Every row gives one point. Before rounding, the points of a table are all equally far from one centre. They may lie mostly on one side of it. Where is the centre, to within rounding?

Points:
107  172
-63  306
-224  287
-307  223
-62  306
-162  308
-152  -183
-73  308
130  31
Centre: -117  63

Points:
-369  98  140  -214  135  253
-186  -16  -194  -211  197  229
-108  322  246  -63  -85  207
-359  -44  48  -65  -13  288
-132  193  32  -352  36  98
-130  228  -130  -265  236  335
-154  85  -71  -328  294  223
-219  166  166  -348  206  367
-153  -28  -65  -383  118  225
-153  68  28  -396  -28  206
Centre: -23  62  93  -86  108  278

Points (19 x 12):
123  141  2  81  -203  -219  296  39  56  -473  135  249
-435  -294  164  -146  8  -263  -76  173  -74  -90  234  275
-136  -195  -81  -30  -328  -205  273  182  -77  -206  431  297
-205  58  -147  47  44  95  51  191  -83  -102  185  4
-33  55  74  75  -217  -238  468  157  232  -89  232  538
-158  -23  -41  107  -60  70  97  384  76  -10  333  251
-256  51  -271  -60  -28  -96  196  213  88  -153  374  218
-218  249  -37  137  -338  126  -18  -175  126  -95  -69  362
-179  38  82  30  -210  -212  31  252  132  -367  433  396
-45  -29  37  -78  8  138  -11  53  -144  -248  18  -9
-180  52  213  -32  -538  -314  183  191  88  -188  109  316
-246  -130  263  109  -449  -130  86  160  -54  -124  345  465
10  61  77  173  -317  100  232  75  -129  -323  229  184
125  -103  288  139  -124  -108  126  266  -109  -309  106  180
-92  124  302  -20  -90  -27  386  145  -118  -280  205  378
-232  181  37  93  -443  -127  282  218  12  44  183  179
-366  -359  -107  294  -131  -162  220  102  -119  -100  53  461
149  -2  72  153  -433  -231  104  -164  -71  -16  293  73
-216  156  -59  24  -496  -179  -47  -30  74  -277  141  81
Centre: -141  -54  64  56  -102  -178  97  -50  55  -82  98  296

Points (27 x 24):
-82  -45  -322  384  -102  -80  131  -366  329  358  116  312  -66  64  -74  -228  31  -89  144  272  -250  -94  -328  53
311  54  -326  17  -234  -103  11  -137  397  280  106  412  12  21  160  -40  79  -23  68  361  -301  -174  -30  13
157  -47  -531  351  -196  -186  86  -94  486  155  -123  209  -199  -82  25  -338  -144  -4  16  186  -142  -122  -8  24
7  -118  -404  -63  -220  -60  289  -452  508  117  16  108  174  -82  45  -49  152  -26  164  150  -58  -281  -72  -80
-18  -168  -408  208  -95  -93  251  -203  224  81  256  209  -312  -67  147  -22  56  209  94  284  -159  -373  -148  166
167  -131  -300  78  -18  5  190  -258  395  -15  207  200  -239  3  111  -284  113  38  65  420  -350  -212  -358  86
197  -58  -343  37  -22  -125  341  -52  305  257  -62  155  -401  -172  62  47  1  -122  20  219  -229  -323  -153  -130
30  9  -467  161  -47  -100  235  -300  403  77  366  68  -250  -49  58  -90  -177  -288  188  402  -257  6  -99  85
96  92  -560  -159  -174  199  332  -44  249  70  81  239  30  -76  -4  2  105  150  286  156  191  -106  -359  21
239  99  -489  172  -105  148  6  -295  326  380  77  173  -187  -144  75  -44  -57  -137  285  82  -49  -95  -136  -225
31  -242  -322  -44  -203  38  318  -213  275  295  15  302  122  -151  -103  96  168  120  -17  302  -149  -110  -133  72
-38  24  -476  -41  -469  -51  238  -80  179  -101  42  264  -265  -105  110  -48  130  244  110  120  -151  -260  -174  -44
-44  73  -430  34  -212  -93  341  -299  277  215  193  88  86  -93  -99  -199  -55  138  116  440  -445  4  -64  12
25  -161  -273  -97  -21  46  27  -173  218  -113  133  273  -194  -115  -9  -3  -80  -276  67  323  -421  -243  -373  176
245  -244  -130  131  -277  -76  32  -134  448  163  331  189  -108  13  -4  9  -76  14  241  225  -100  -51  85  -188
180  21  -245  -11  -273  135  327  -100  324  89  154  -22  -280  -41  -246  -3  93  -112  152  477  -129  -148  -41  7
34  -54  -352  -195  -85  -11  103  -315  347  98  250  -15  -58  -7  106  -109  -115  -247  326  306  -349  -290  -53  -200
112  -104  -364  171  -132  -11  38  -62  468  88  180  109  -82  97  42  86  199  -1  282  288  45  -225  -362  244
-62  -38  -451  -71  42  -36  242  -46  573  61  -53  164  179  -124  -169  -121  27  -17  368  200  -261  -74  -253  151
55  -198  -517  265  -233  7  209  -13  329  237  90  189  -223  -197  -98  -46  35  -139  175  290  -230  -67  -92  42
-82  54  -320  46  -273  -216  100  -345  445  351  -141  242  -105  90  -26  61  7  -197  35  285  -219  -240  4  -69
106  42  -441  103  -82  -172  329  -300  257  -54  198  14  -209  -134  -161  -66  -98  -96  78  457  -306  -217  100  -15
-8  -66  -603  -18  -96  -154  143  -337  322  231  187  74  -301  -110  156  37  -134  131  187  311  -283  -224  -203  42
119  33  -744  -92  -50  -13  354  -201  261  129  82  262  -240  -140  60  -40  -10  82  199  167  113  -249  -60  27
165  139  -365  8  -160  87  328  10  247  21  -50  222  -180  71  -125  -46  -53  -45  304  296  -92  -445  -349  159
215  164  -257  68  -68  -53  192  -211  469  235  152  -58  -104  -43  -76  -181  -297  -185  308  405  -291  -100  -123  165
-166  11  -525  34  -28  204  163  -113  66  -97  -105  278  -253  1  143  -2  53  -151  244  192  -183  24  -410  -173
Centre: -9  62  -241  -26  -34  -68  85  -127  197  48  62  115  -71  20  -7  -120  -83  -1  54  125  -42  -36  -138  4

Points (30 x 24):
-37  165  217  -15  21  -16  -212  265  -250  351  172  -295  -216  -35  -146  -148  -273  -24  -204  229  86  198  -353  -219
336  353  -179  -64  4  -35  -120  213  -94  166  -156  -253  -159  274  59  204  -134  87  12  285  376  -54  21  -192
327  322  292  326  -72  -82  -118  -160  183  56  -348  -372  -252  47  -79  -141  262  48  174  -172  440  74  -44  -133
153  363  417  -21  15  46  136  324  -43  -319  -247  -350  -85  243  -15  -170  -104  -34  56  -133  228  -164  113  -18
106  267  437  -54  -9  38  -33  193  -219  -175  -365  -349  -66  -145  382  143  246  198  111  246  183  -88  -212  -50
244  266  -93  222  -405  179  -167  -218  -313  -238  -408  -90  -115  -122  36  -46  278  -21  -30  3  183  -20  -113  196
140  345  198  -193  -36  302  19  293  183  -13  146  -385  -146  -152  -36  -20  -168  18  -21  149  397  284  -80  119
23  347  -66  26  -354  325  134  -25  45  -109  -9  -168  -314  74  93  271  84  -40  26  47  150  331  -242  -66
492  140  229  -83  -116  554  -84  -33  1  335  -53  -163  -213  50  -8  -27  89  312  -1  -168  90  227  79  28
492  222  455  -56  59  255  59  46  -33  90  -157  -464  -121  12  70  147  58  23  129  -76  266  -137  237  192
353  129  419  151  -106  -270  -200  80  114  316  -187  -196  -414  70  -160  30  -120  -152  -347  -59  226  74  151  -23
147  119  255  206  108  -102  307  123  229  295  -447  -459  -374  -3  316  -7  77  147  44  -95  325  99  14  -90
40  279  403  -159  16  112  -108  -219  356  225  -360  -129  181  -321  202  -46  52  -78  -25  -63  437  99  142  -264
435  -82  -54  236  -165  116  4  161  -110  -120  -427  -121  -100  67  -5  134  207  62  139  -168  167  183  -172  55
292  399  227  -5  152  287  162  91  132  -105  -307  -334  -233  28  -220  -208  156  125  -211  85  7  167  35  -233
206  87  145  -45  -389  252  -216  174  -194  -112  -227  -242  -196  300  -45  -32  -71  184  119  -16  106  404  323  -123
164  214  127  -264  332  355  80  7  -37  73  -125  -496  -112  82  372  -73  83  114  -234  151  214  399  -40  -76
282  445  68  222  12  303  33  -58  -15  37  -480  -208  -107  -107  -231  76  20  -16  129  174  379  19  -49  -187
415  5  350  37  -417  90  226  -19  -36  105  -132  -40  -126  130  -314  -52  -122  38  110  80  477  70  178  342
234  250  484  -29  -105  129  220  44  59  150  -99  -402  144  -190  29  220  116  6  142  52  258  337  248  114
495  194  98  -84  -55  257  -84  -142  -225  310  -48  -322  107  -192  -207  -132  1  49  174  270  239  -8  -3  466
406  146  152  -50  -20  74  -212  -247  156  -87  -360  -221  -352  -17  41  84  318  344  -63  190  346  118  -156  -291
416  143  447  102  27  140  121  -61  -23  107  -305  -316  -198  -82  3  230  -312  -141  -123  -64  397  -175  -32  290
-34  208  54  -360  142  0  -70  235  -95  159  -200  -369  168  12  179  293  -199  26  -150  277  347  96  131  288
-16  296  33  25  -74  -91  -57  -111  18  124  -525  -246  -298  138  -169  82  298  -349  72  207  436  144  201  -15
468  460  217  -255  97  360  107  5  -56  60  16  -148  -108  -124  -1  -42  231  -64  -101  -120  21  278  -107  -62
76  453  143  -24  47  -234  -224  143  -92  -23  -50  -436  111  71  -77  168  69  110  -151  -183  10  -43  -143  382
305  181  388  -12  -51  395  -453  -121  -142  -72  -34  -75  -144  47  7  114  191  -76  22  116  242  392  -2  98
152  -60  -89  -34  -96  174  -124  -28  259  -50  -16  -287  6  83  -209  210  167  1  -26  -86  473  242  98  -15
474  242  302  -228  239  216  -75  220  86  55  -242  -414  13  -89  56  141  -214  -94  -48  23  129  72  -98  -108
Centre: 17  87  165  -110  -28  -62  -5  -182  -75  99  -187  -105  -151  -10  67  -153  -85  86  34  50  101  84  -20  73

Points:
174  -60  229  259  262  -85  100  32  -415  210  221  119  -12  -114  165  175  452  187  -210  -242  188  219  -97  -219
-118  -73  -17  -76  -96  103  76  -217  -112  236  341  227  -37  120  168  94  498  -192  -13  -349  21  146  -141  -426
0  -40  127  -6  62  239  97  -279  -31  324  239  -29  206  -178  231  -41  392  -40  131  -426  222  84  57  -35
82  30  -72  -12  -137  130  281  -129  -157  357  330  -48  -325  -104  178  -73  367  75  -44  -527  78  85  -84  -176
120  -72  120  -22  -29  136  173  50  -194  341  299  92  -228  -258  33  376  524  58  -52  -252  -74  32  107  -248
227  32  -191  58  40  73  17  -173  -209  49  282  152  -48  -75  301  145  356  133  40  -247  194  127  -308  -214
-31  77  -189  164  75  -5  232  -276  -69  -14  461  250  -37  -79  88  -114  465  -272  116  -422  20  123  -159  -197
-135  -95  166  88  44  -141  203  -230  -338  419  323  138  -357  -1  86  141  582  126  88  -383  296  105  37  144
7  194  25  32  71  123  124  -237  -127  177  161  29  -5  -63  319  70  484  -68  -62  -403  406  56  -54  -341
-31  12  -205  145  -94  132  95  73  -246  -47  398  192  -271  -35  74  91  403  103  -99  -478  30  264  -117  -17
134  94  -33  232  140  -78  262  -186  -156  117  467  245  103  -52  177  130  490  127  -54  -481  14  52  101  -72
-173  66  269  46  42  255  -31  -141  -175  381  424  115  -233  34  38  109  246  -159  29  -319  -2  199  224  -232
-22  4  -44  188  206  95  137  26  -72  193  253  84  -122  17  282  -113  361  -20  56  -383  92  241  -303  -285
129  108  137  122  -190  -104  65  -288  -370  397  63  59  -177  -52  -12  301  313  -118  -391  -477  16  166  -82  -321
54  202  -166  168  -119  -55  178  -256  -326  272  343  -102  -98  135  80  202  426  -91  -79  -631  81  85  -167  -230
79  -28  59  295  -45  211  160  -239  -342  246  491  6  22  -47  196  123  242  -208  -37  -406  -77  231  -51  -156
-276  14  200  8  243  251  108  -18  -246  170  288  -12  -303  95  88  380  356  -48  -83  -296  96  191  53  -127
96  -137  -38  64  49  97  293  -293  -30  314  222  265  -291  -236  58  188  660  -53  -55  -394  -36  279  -60  -74
-144  19  161  65  -54  -63  256  -22  -35  314  285  107  -358  60  158  302  382  46  -163  -532  42  213  -10  -124
181  325  -76  463  37  -110  169  -55  -10  243  248  221  -100  -65  284  88  272  -3  -174  -137  89  80  59  24
37  -82  -65  132  90  76  77  -257  -326  -117  -3  -78  122  -142  -97  192  172  -130  -269  -540  241  119  -53  -116
8  -44  -236  85  101  69  160  -348  -176  276  262  135  -198  -66  92  7  270  165  3  -486  -61  267  41  -248
41  -89  55  -85  -99  237  204  10  -35  265  406  103  68  -42  9  -117  379  69  -6  -471  44  250  -183  -154
31  -120  287  233  -95  152  313  -190  -281  233  256  113  -7  -15  124  -21  306  136  -109  -318  59  351  25  149
154  10  155  165  -176  18  44  -214  -206  151  300  11  -202  -171  89  126  365  -40  107  -678  278  167  -141  -50
-55  30  41  55  215  205  280  -137  -64  141  194  -34  145  -122  388  136  370  -130  61  -148  105  74  147  -118
-2  283  200  283  103  -64  96  -160  -123  79  299  -66  -354  -228  233  117  323  36  -89  -329  260  124  -113  -179
-16  32  14  150  205  -71  91  -136  -32  235  319  86  -21  159  207  -51  661  44  -73  -424  16  63  185  -213
Centre: 21  107  9  -16  89  -98  66  -102  -238  244  162  87  -71  -67  -68  68  338  -177  -81  -219  74  123  -57  57

Points (30 x 24):
7  -47  145  -363  -112  154  131  153  -133  -399  -167  -118  -121  -138  -135  -60  169  124  -292  126  -129  428  -29  -168
-68  19  -29  -205  -278  176  309  39  195  -161  234  -266  -288  -135  -49  -171  355  -141  -241  87  -94  409  329  15
2  190  86  -151  -343  232  -103  325  239  -438  98  -216  -185  -182  189  -312  212  -93  71  211  -139  333  288  -186
140  79  16  -337  -270  362  -105  348  261  -531  -22  -186  -156  48  59  42  228  -46  13  -54  -106  355  70  -116
-189  -59  81  -360  -299  119  -101  57  519  -146  16  -339  -78  -311  -97  -75  161  -262  -40  71  -116  59  -61  110
-244  39  77  -181  -342  59  -111  313  430  -362  -23  -285  -197  -201  70  -26  111  42  -179  47  -52  223  341  172
-255  -4  -155  -93  -183  316  -207  124  393  -290  -42  59  -119  -226  174  -339  262  -131  77  175  108  375  204  -33
-134  241  156  -268  -237  29  -352  118  247  -181  224  -140  -113  -327  -24  24  176  -88  -198  81  41  416  117  -2
-138  -118  21  -331  -135  217  231  154  297  -327  22  -131  -111  122  53  -185  124  -76  -104  -89  191  577  163  81
59  -27  46  -215  -431  277  -115  179  179  -459  116  -179  -163  -357  -140  144  208  58  -123  171  33  454  -22  97
-165  357  -85  -42  -268  442  22  167  400  -235  126  -24  -423  -103  197  -63  37  -80  -99  156  2  321  183  124
-141  17  262  94  -361  188  195  47  328  -200  87  -112  29  -210  -110  -69  377  -77  130  182  190  411  15  4
0  -206  -108  -173  -82  138  -19  234  310  -233  -76  -223  -127  -287  -251  -311  218  11  -289  40  -114  358  140  -192
-18  -10  -238  -79  -355  194  -88  -18  532  -203  212  -337  -54  -239  -107  -164  17  2  97  165  74  285  220  -20
-341  256  -102  -215  -121  207  47  126  376  -133  148  -38  -290  -124  6  -100  280  -167  52  -113  9  376  195  65
-66  75  277  -351  -97  116  53  156  141  -321  84  -172  -320  -51  -106  -310  238  221  -40  56  -324  176  50  -32
-252  -168  28  -355  -311  221  -85  147  252  -341  209  -19  -249  2  231  -150  254  -116  84  8  66  466  216  -20
-166  76  83  -172  -276  429  66  243  416  -323  -210  -68  -218  53  -249  -61  170  -36  -131  312  -71  64  189  -96
-243  -18  165  -165  -408  -44  63  -15  -49  -313  4  -187  -239  8  185  -193  90  -200  -122  -76  -42  315  139  31
-178  -85  74  -186  -545  232  92  531  92  -187  140  46  58  -157  125  -272  322  -302  -105  -193  -271  254  225  13
-157  -19  115  -233  -294  263  30  219  417  -427  -61  177  -180  -29  -172  -96  19  -44  -282  21  71  428  180  -1
-88  -29  -79  -268  -228  138  -4  249  313  -197  -10  -316  -219  184  43  -180  216  -156  -111  28  220  220  175  -142
-269  64  13  -209  -133  198  -142  352  390  -189  90  -125  -368  -60  147  -223  188  -119  -154  217  228  144  -14  -30
-216  -13  -22  -148  -192  188  -146  165  313  -347  197  -357  -300  -64  386  -166  124  -253  -286  4  -172  264  169  48
-182  149  -35  -393  -309  106  -110  323  254  -236  405  -50  -288  -177  194  -262  89  -241  -150  20  -28  221  273  56
-140  -75  169  -330  -323  7  64  243  224  -466  293  -129  -306  -53  131  9  208  -7  -8  -51  -200  250  280  75
-154  5  31  -181  -267  95  205  208  247  -662  119  -38  -172  -257  -19  -78  79  -155  -10  -13  -5  118  121  -260
1  176  150  -218  -226  111  49  78  437  -432  135  20  -63  -256  -116  -274  221  73  -66  -123  78  183  233  80
-194  84  46  -442  -134  332  343  68  432  -185  -4  -157  -239  -68  -77  -222  165  86  -39  117  35  231  259  39
-167  164  -2  117  -339  365  -81  55  304  -275  332  -114  -210  211  -3  31  22  28  -184  36  247  254  94  -144
Centre: -93  -36  9  -97  -144  318  49  196  105  -124  173  -47  120  -98  72  -62  24  -21  -93  122  -145  157  51  38

Points, 29 rows:
411  100  -198  135  95  310  -114  367  -128  41  243  -137  -137  -108  287  243  105  44  -260  -202  91  -177  178  70
331  317  148  -102  54  263  2  383  -267  207  124  -92  -91  -41  119  25  -197  53  -390  -208  242  -24  330  97
243  169  -114  228  196  169  -207  360  117  147  -37  -146  -46  -103  199  -105  113  194  -576  -102  267  -126  295  149
151  53  38  128  28  212  -134  78  -100  -173  -238  -69  -323  -23  204  70  -85  34  -107  -321  341  -222  60  204
-49  417  -135  124  369  304  -7  232  -418  -50  -143  -9  -158  -75  -76  83  -158  90  -212  -307  358  -96  182  180
228  190  -26  -141  80  114  -322  357  -56  2  259  78  -100  -248  -154  -78  -109  229  -267  -472  530  -344  133  304
168  244  -191  -298  138  175  -107  287  31  182  -40  -221  -235  -162  13  238  98  168  -321  -123  423  -140  417  143
200  270  14  -14  118  311  40  76  -63  159  249  106  83  112  -29  290  -38  -158  -385  -439  163  -423  239  18
134  328  -271  25  74  -9  -82  186  -19  -217  -34  -56  97  -19  291  137  -46  260  -401  -429  319  1  97  293
291  119  -212  -148  54  229  -117  138  251  -59  236  121  -359  -29  -179  109  -44  118  -200  -539  372  -184  313  161
200  252  -122  -6  -96  128  -380  128  -10  -71  292  -112  -68  -16  344  352  30  224  -71  -392  430  -173  117  87
-82  268  204  202  154  86  -180  184  -53  -93  -24  -11  34  -135  245  -4  21  -32  -123  -374  500  -45  379  180
-31  209  -18  -138  213  417  -74  252  251  25  113  -36  170  69  -127  314  -15  44  -255  -204  254  -7  366  143
329  282  -92  29  176  248  -61  209  -12  -147  75  95  95  123  -161  299  -154  170  -469  -284  396  138  159  248
151  -119  -182  -222  -24  5  -5  229  -100  -282  24  -97  -65  167  20  295  -64  190  -87  -254  268  94  115  145
294  372  -103  134  210  78  -13  65  238  -70  185  91  -317  -110  -125  410  60  188  -249  -279  179  104  168  419
103  135  -258  -194  -143  -13  91  236  -145  -218  -70  168  -143  -205  -2  136  -52  200  -154  -271  148  -263  374  305
171  44  -341  -110  149  -135  -24  160  -174  -72  236  -53  -104  315  381  223  -87  85  -373  -227  401  -55  318  123
74  -32  -416  185  249  -51  7  118  -132  -132  202  -116  -185  -139  74  372  74  -70  -179  -330  253  -228  38  -133
-165  65  -272  -77  26  76  -11  473  -99  76  104  79  107  -110  -64  211  69  328  -277  -336  296  7  82  145
100  352  10  -261  241  239  -64  122  -15  -54  179  87  -393  84  313  190  -50  192  -271  -318  432  -44  238  132
197  198  -296  -33  -295  -41  -54  204  81  -367  173  79  -38  -94  70  191  37  111  -159  -293  340  -21  286  84
136  73  -316  -210  -20  148  12  358  -6  16  136  231  -326  -28  192  260  -230  141  -366  -233  177  -258  175  37
322  281  -42  -72  105  253  -269  12  7  218  153  -41  -168  -1  283  132  -177  -43  -476  -41  406  -28  275  143
159  356  -410  -35  -53  55  -139  147  -169  -137  97  153  -74  -186  -73  100  -37  149  74  -559  292  -37  314  147
334  367  -221  64  -299  -77  -8  348  -58  -107  455  97  -160  -1  -109  180  -343  16  -135  -210  383  -193  114  214
-7  180  64  37  -112  181  -83  108  18  75  -61  -137  -153  187  122  381  149  -30  -267  -196  370  -156  412  -96
119  223  -90  19  68  134  34  335  -172  -255  138  -142  -54  -79  82  609  45  109  -211  -170  106  -389  161  114
193  159  -198  -156  127  -50  115  189  54  -111  285  238  -125  72  -5  373  -42  -149  16  -232  335  90  183  329
Centre: 89  261  -73  69  181  -84  -172  149  -28  6  195  -4  -106  75  -87  60  -74  143  -156  -114  173  -209  204  89
